Rows are points. Any point is a mix of the corners, with weights that add up to 1. It lies inside the corners' shape when no weight is negative. Is each point inside? If not, which corners have a negative weight?
(in the rows, 128 means zero)

Corners:
(1): [172 100 131]
(2): [161 190 177]
(3): [118 173 165]
(4): [139 119 102]
Points:
[119 156 151] => outside (2)
[154 185 177] => outside (4)
[167 110 134] => inside
[127 163 159] => inside
[160 141 145] => inside
[143 114 114] => outside (2)
[165 118 147] => outside (4)
[146 132 122] => inside

Corners:
(1): [142  95 108 170 130 187 105  69]
(2): [139 148 109  59  69  90 162 197]
(3): [138 135 130  90 169  97 131  65]
(4): [149 126 128  63 145  91 124 178]
(5): [123 162 108 161 129 183 111 154]
(6): [118  97 125 198 162  86  92 178]
(7): [ 20 156 123  72 156  88 135 120]
(8): [140  87 136 206 147 148 141 124]
(9): [130 140 166 107 117 114 127 154]
Points:
[149 115 128 160 142 148 112 166] => outside (2, 3, 7)
[125 113 135 158 142 111 117 153] => inside
[147 139 132  95 123 128 134 136] => outside (6, 7)
[134 126 122 121 146 129 122 100] => inside
[131 131 129  93 151 102 128 124] => inside
[111 140 129  87 132 107 141 175] => outside (1, 3, 6)
[119 127 130 115 154 117 118 143] => outside (2)
[146 111 136 154 168 122 106 115] => outside (2, 7)

Corners:
(1): [ 61 151 103 123 117 155 136 114 139 107 158]
(2): [155 134 110 112 124 141 114 103 128 107 170]
(3): [154 134 104 106 126 141 127 159 129 121 146]
(4): [161 137  90 126 129 144 100 107 132 248 181]
(5): [130  35 136 219 119 129 199 138 105  92  94]
(6): [149 142 214 121 130 132 158  94 118  92 163]
(7): [162 147 111 115  93  96 161  99 140 125 144]
(8): [171 140 188 129  66 129 127  89 148  91 180]
(9): [124 145 115 123  91  90 106 133 109 125 152]
(10): [128 115 143 127  66  82 121  93 159 155   7]
(11): [125 141 100 142 134 114 135 130 178 105 151]
(12): [142 128  99 212 130 135 163 147 117 111  92]
Points:
[134 124 125 143  88 108 134 122 136 104 113] => outside (4, 6)
[138 107 110 170 104 121 149 128 135 133 120] => outside (2, 6)
[125 130 124 148 113 131 134 132 132 122 134] => outside (2, 7)
[139 122 135 143 105 126 140 112 126 127 121] => outside (11)
[106 136 128 136  99 125 152 116 132  98 118] => outside (2, 4, 11)
[139 116 123 141 116 130 143 130 125 116 137] => inside
[140 119 125 140 116 131 133 122 130 133 137] => outside (7)
[ 97 119  97 145 113 132 147 128 133 105 122] => outside (4, 6, 8)

Corners:
(1): [152 104  96 169 151 131 109 155 113 129 128 148 152 161 147 172 140 118]
(2): [164 113 178 125  18 171 110  91 190 150 183 126  82 142 139 127 129  62]
(3): [152 124 116 142  72 137 176 121 130 137 130 138  66 170 131 121 110 110]
(4): [154 134 190 138 118 137 145 155 164  75 107 164 176 145 126 122 174 135]
(5): [163 124 138 167 132 102 106  85 117 164 104 148  64 161  90 187 158  93]
(6): [144 115 127 121 130 157 188  74 117 167 150 118 115 120 125 127 101  48]
(7): [168 141 109 135 163 109 116 100  98  39 155 154  84 121  87 146 111 132]
(8): [158 122 146 158 109 120 115 108 139 123 159 109  69 121  99 163  54  86]
(9): [ 79 100 173  93 185 161 163 144 153 156  97  64 131 100 207 102 151 148]
(10): [190  98 136 149 140 119 164 121 147 169 185 172 143 189 212  98 109 131]
(11): [125 115 139 137 179 120 153 150  94 115 143  86 165 121 154 206 139 130]
(12): [ 96 124 156 125  78 202 189 102  77 179 132  93 108 138  94 116 161 107]
(13): [154 115  93  76 167 152 156  82  66 120 113  54 210  68  78 120 169 127]
(14): [174 185  79 185 100 121 161 121 136  99 189 143 104 215  78 157 117 106]
(15): [130 111 113  60 104 184 100  74 118  84 138 130 153 145  71 146 146 170]
(16): [111 125 130 155 104  92 127 109 172  73 121 160 137  91 103 125 111 160]
(17): [158 139 140 106 120 135 107 130 139 153 152 194 118 131 136 151  96 191]
(18): [137 162 167 131  99 120  66 129 122 151 100 132  95 132 150 166 104 120]
(19): [108 113 104  82 128  94 146 119 113 198 165 163 139 132 123 109  90 140]
Points:
[141 127 129 133 130 128 134 116 122 126 134 132 122 133 122 145 118 124] => outside (2)
[145 137 121 118 106 144 131 110 106 128 141 136 121 152  98 154 140 120] => outside (8, 9, 10, 16)
[143 125 135 127 118 137 135 111 131 130 140 131 120 138 125 137 133 119] => outside (8)
[143 105 141 113 143 128 117 118 140 151 134 138 152 120 153 141 119 136] => outside (3, 7, 12, 14)
[144 132 130 137 113 141 147 109 122 139 144 129 111 147 114 142 127 110] => inside
[144 123 134 129 127 132 134 114 129 142 138 143 118 136 129 143 122 127] => inside
[123 123 142 122 110 143 142 116 131 142 127 122 123 130 119 137 133 123] => outside (7, 10)

Corners:
(1): [114 140  74 141 169 151  81 167  61 133 115 144 192 109  84 125 189 131
  99 145]
(2): [177  48 160  73 127 131  97 138  94  72 142 119 177 175 136 200 131 156
 134 128]
(3): [ 94 131 108 166 133 118 116 115 171 119 120 120 127 137 157  96 143  90
 100 153]
(4): [140 188 136 149 118 171 146 117 158 139 101 150 109 132 144 149 141 116
  99 135]
(5): [ 98 147 132 181 160 163 124 109 217 199 109 106  84 131 110  81 163  99
 132 148]
(6): [129 138 158 170 130 117 159 155 187 161 109 142 140 104 126  91 145 100
 111 133]
(7): [158  97 118  56 104 113 128 148 100 119 131 142 148 172  95 178  90 136
 103  82]
(8): [173  82 112  91 138 161 135 172 109  96 148 122 164 167 117 181  80 151
 125  97]
(9): [151 127 140 177 166 149 108  97 169 158 161 129 126 105 126 112 134  86
  93 124]
(10): [153 121 128  73 115 127 141 137 102  90 167 137 192 177  96 176  82 149
 152 137]
(11): [154  74 142  79 105 146 130 135 119 118 152 131 120 112 130 158  87 192
 180  87]
(12): [181 106 151 105 103 114 146 174  76  79 157 101 147 159 103 184  97 170
 117 121]
(13): [157 178 151 168 156 134 112 143 133 123  68 155 145 156 129  81 103  75
  96 152]
(14): [160 170 102 189 168 122 147 113 190 171 103 150 101 159 131  58 164  83
 106 150]
(15): [ 84 163 129 201 143 125 104 113 202 187 150 141 137 143 163  77 165 105
  65 123]
(16): [172  88 124  80 123 146 107 187 135 140 109 147 117 137  93 172  51 164
 143 148]
(17): [119 118 131 208 127 133 119 110 127  99 149 177 165 147 122 121 146 105
 101 120]
(18): [134  85  88 183 209 127  75  94  98  90  97 125 174  93 106 153 177 194
 118  99]
(19): [149  79 123  84 101 154 157 145  81 106 154 127 173 172 118 146  77 163
  64 139]
(20): [156 162 120 154 109 158 107 123 191 137 103 141 132 137 112  90 132 117
 111 133]
(21): [153 108 143  70 139 136 144 170 118  84 170 154 135 169  90 147  87 151
 101 133]
Points:
[141 128 117 126 142 140 120 142 121 121 120 132 150 141 114 135 139 140
 112 128] => outside (9, 16, 17)
[134 128 129 151 135 142 118 131 142 127 126 136 143 134 124 123 137 125
 100 120] => outside (10, 14, 16)
[148 124 128 129 135 135 129 142 139 127 127 138 145 145 117 131 114 126
 118 133] => inside
[142 120 125 134 137 133 124 136 137 128 131 136 143 145 118 124 124 126
 112 129] => outside (4)
[143 110 133 136 156 140 113 134 132 115 124 140 147 135 119 140 142 127
 133 136] => outside (7, 12, 15, 19, 20)

Corners:
(1): [145 130  72 157 188 141 140 111 114 117 140  96 127 151 109 182 166 119
 115 126]
(2): [133 107 104 132 150  95 135  77 152 104 110 117 150 202 156 184 126 156
 123 118]
(3): [164  97 127  87  67  82 162 157 173 125 107 161 111 107 152 145 150  79
  97 103]
(4): [155 132 141  90 126 126 129 206 135 155 156 136 113  89 180  87 110  91
 184 100]
(5): [120  95  69 108 119  97 110  79 169 144  96 116 181  93 123 162 156 162
  95  53]
(6): [146 156 103 118  95 137 131 112 194 206 130 135 170 128  94 109 119 148
 151 207]
(7): [180  83 119  66 111 119 131 110 168 203 126 129  91  71 156  96 112 218
 138 205]
(8): [146 107 162 144 135 164 134 131 104 100 129 129 114 140 188 114 115  94
  82  73]
(9): [129 142 166 113 127 140  91 131 169 139 168 184 117 125 173 159 112  68
 145  77]
(10): [138 102 197 151 149 154 117 125 129  86  86 143 110 146 119 182 109 133
 119  79]
(11): [117 135 139 112 165 219 100 100 125 116  85 144 117 156 126 123 138  96
 179 101]
(12): [105 138 177 107 120 112 107 144 107 105  99 153 128  49 191 116 142 153
 130 110]
(13): [113 144 148  72  79 164 144 177 152 151 148 190 128 111 198 137 125 118
 123  66]
(14): [128 106 102 155 156 157  73 137 105 130 109 170  91 148 154 139  97 136
 100 108]
(15): [109  90 167 132 150 170 150 124 109 101 146 175  93 120 134 115 125  95
 197  97]
(16): [173  57 119 111 137 122  95  73 116 152 104 141 197 166  97 166 106 161
  80 182]
(17): [146 133 119 171  91 186  87 129  84  97 108  83  95 133 161 167 125 132
 161 130]
(18): [107  76 125  42 103 118 109 101 207 160 150 113 132 100 108  70 190 200
 139 155]
(19): [143 158 116  18  65  98 130 124 117 160 185 147 155 128 100  70 109 187
  95 151]
(20): [ 91 134 153  85 121 128 140 154 130 182 120 141  93 116 161 100 131  93
 156  87]
(21): [115 103  77  55 139  88 158 105 164 107 141  75 164 148 116 125  99 133
  91 183]
Points:
[134 116 116 107  98 119 131 127 151 140 113 122 126 103 140 131 139 145
  96 108] => outside (2, 4, 9, 11, 15, 16)
[134 115 135 104 116 130 129 137 135 135 132 138 122 117 150 122 123 123
 117 112] => outside (2, 11)
[131 122 142 119 136 141 117 128 126 119 127 137 124 137 137 134 127 115
 131 118] => outside (5, 7, 13)
[116 120 126 122 122 139 114 120 149 139 114 148 111  96 158 140 153 132
 156 108] => outside (4, 8, 10, 16, 19, 21)
[128 122 129 101 120 133 127 126 143 132 132 135 124 126 144 124 130 136
 135 116] => outside (16)
[139 121 131  61  79  96 146 150 184 168 142 124 125 108 159 105 127 131
 131 118] => outside (1, 11, 12, 14, 15, 16)
[136 113 124 118 134 125 127 110 141 125 123 131 131 149 152 146 125 136
 123 117] => inside
[135 111 117  94 128 125 132 123 141 142 127 134 134 120 135 122 132 145
 121 124] => outside (9, 17)
[137 104 134  97 115 151 121 100 151 158 125 147 129 123 108 136 143 146
 142 130] => outside (2, 4, 8, 12, 14, 21)

Corners:
(1): [103  99  78 123 183 131 128 117 143 144 166 138  98 132  86 130 116 149
 126  93]
(2): [122  85 185  76 132 114  99 187  99 145 128  48 159 140 127 101  85  77
 124 138]
(3): [113 127 167 125 134 140 144 190 151 135 110  32 122 143 136  76 123 113
 178 176]
(4): [227 116 151 141 128  46 134 183 163  80 134  88 112 135 114 128 109 111
 150 144]
(5): [168 148 165 130  77  77 155 142 148  63  67 102  56 146 103  84 152 169
 117  93]
(6): [198 125 130 100 101  64 136 108 130 104  70 102 133 118 137 172  99 173
 155 104]
(7): [164 102 115 155 124 134 131  76 113 157 162 186 104 117 134 162  76 124
 131 125]
(8): [191 144 154 194 129  97 128 153  88  96 111 134 145 167 117  94  77 154
 181 141]
(9): [145 134 176  66 172 141  92 175 124 163 132  90 152 122 175 139 133 106
 109  95]
(10): [140 124  53  83 145  94 125 107 153 165 117 248  93 134 127 151 128 120
 115 137]
(11): [132 131 105 104 153 143 101 119 121  83 121 193  97  97  93 165 123 180
  94 175]
(12): [132 129 101 132 134 157 110 128 128 156 123  71 188 129 162  94 151  77
  84 109]
(13): [ 95 141 100 113 171 127  83  72 112  77 125 199 104 143 116 169 105 123
 175 178]
(14): [135 137 176  68 142 143 170 130 148 132 153  58 123 120 103  83 139 112
 118 140]
(15): [110 139  89 137 204 132 153 129  52 140 148 221  80 116 143 179 145 138
  95 148]
(16): [ 80 147 150 118 165 151 191 146 189 149 118  34 134 130 146  69  40  65
 121 136]
(17): [125  94  65 129 141 109 117 139 118 151 162 158 144 194 153 183 118 135
 111 159]
(18): [119 131 161 107 169 198 143 130 119 127  88 109 154 152  87 129 130  86
 151 103]
(19): [166 188 126 160  88  69 110 111 155 113 103 158  98 132  57 137 115 127
 158 134]
(20): [ 95 153 115  70 128 148 150 200 124 137 140  72 147 152 129 103 104  59
 175 108]
(21): [105 113 101 161 100  90 169 123 140 144 132 198 165 132 125 152 131 134
 133  87]
Points:
[147 138 122 134 132 109 128 133 126 124 123 135 121 137 117 132 116 123
 134 132] => inside
[139 125 127 122 130 114 132 140 130 120 120 122 116 143 125 129 119 133
 130 135] => inside
[138 132 128 113 146 114 122 137 124 119 124 132 110 142 118 138 108 126
 142 144] => outside (12, 21)
[147 126 121 121 143 111 123 121 125 130 127 159 119 131 126 144 114 129
 122 126] => outside (3, 20)
[124 114 121 103 159 135 120 150 121 138 132 110 139 141 142 135  98 106
 137 145] => outside (5, 14, 19, 21)
[135 127 119 123 143 117 134 132 134 125 126 134 114 137 116 123 111 131
 131 126] => inside
[140 125 126 123 135 106 143 146 126 134 132 132 115 129 127 132 108 133
 127 131] => outside (12, 13, 18)
[142 129 111 121 135 113 131 137 129 135 120 147 127 136 125 140 113 119
 122 117] => outside (3, 13, 14)

Corners:
(1): [120 156 122 117  66  79  82 149 149 100 117 194  98  73  66 125  63 147
  88 107]
(2): [126 164 118 117 179 125 133 101 120 109 153  85 125 149 157 163 117 151
 139 134]
(3): [106  72 119 155 153 146 161 158 156 138 169 121 180  88 175  93 141 122
 128 127]
(4): [175 153  82 113 176 138 142 146  99 140 109 165  91 111 118 197 112 159
  83 127]
(5): [118 149 163 145 124 112  86 128 148 140 113 143 148 147 123 159  99  88
 126 130]
(6): [ 89 132  99 109 120 113  78 146 179 168 103 155 135  74 139 136  68  92
 140 125]
(7): [182 129 114 137 154  87 102 110  90 120 115 135 107 142 175 165 125 168
 141 145]
(8): [135  93 119 160 143 110 151 147 144 150 112  97 154  96  91 112  92 114
 124 117]
(9): [112 138 172 102 107  94 148 158 175 108 111 125 116 132 150  67 143 124
 113 113]
(10): [171 188 154  97 143  68 162  58 103 150 155 151  94  82 115 126 168 163
 136 187]
(11): [137 140 113 162 169 169  94 104 142 115 131 116 105 134 119 159  81 112
 109 124]
(12): [124  86  88 118  84  77 207 101  91 192 153 120 136  60 152  70 190  71
  66 163]
(13): [203 150 183 176 133  40  94 172 157 141 143 135 126 128 179 169 176  68
 197 121]
(14): [128  96 157 129 155 129 174 113 117 141 150 119 101 135  98 108 173 129
 148 136]
(15): [118 143 128 129 188 107 144 145  92 139 150 113 107 167 172 115 124  62
 141 176]
(16): [134 140 176 135 125 134 129 127 144 121 154  79 116 101 194 100 100 142
 168  78]
(17): [118 108 138 121 113  55 142  93 108 143 104 156 101  64 178 107 119 149
 118 134]
(18): [109 125 154 178  97 142 156 184 181  82 131 133 124 181  76  73 100 130
 146  78]
(19): [108  76 145 169  67 109 121 162 152  96 129 130 101  64 153 160 108 167
 129 119]
(20): [120 162 118 116 141  88  98  99 101 116 110 127 124  80 165 119 118 163
 130 132]
(21): [180 140 181 136  88 110 137 124 157  79 156 110 134 127 118 150 170  92
 179 113]
Points:
[136 101 156 145 116 118 147 137 147 133 145 109 127  96 142 122 140 112
 131 104] => outside (6, 7, 10, 15, 18, 20)
[128 129 137 132 129 116 143 121 126 121 134 124 115 113 136 115 120 138
 121 126] => outside (6, 13)
[129 136 130 131 109 100 116 139 140 117 127 151 113 102 114 125 102 135
 118 119] => inside
[162 118 136 143 138 105 158 114 120 139 139 118 125 123 141 126 155 122
 128 131] => outside (1, 6, 15, 19, 20)
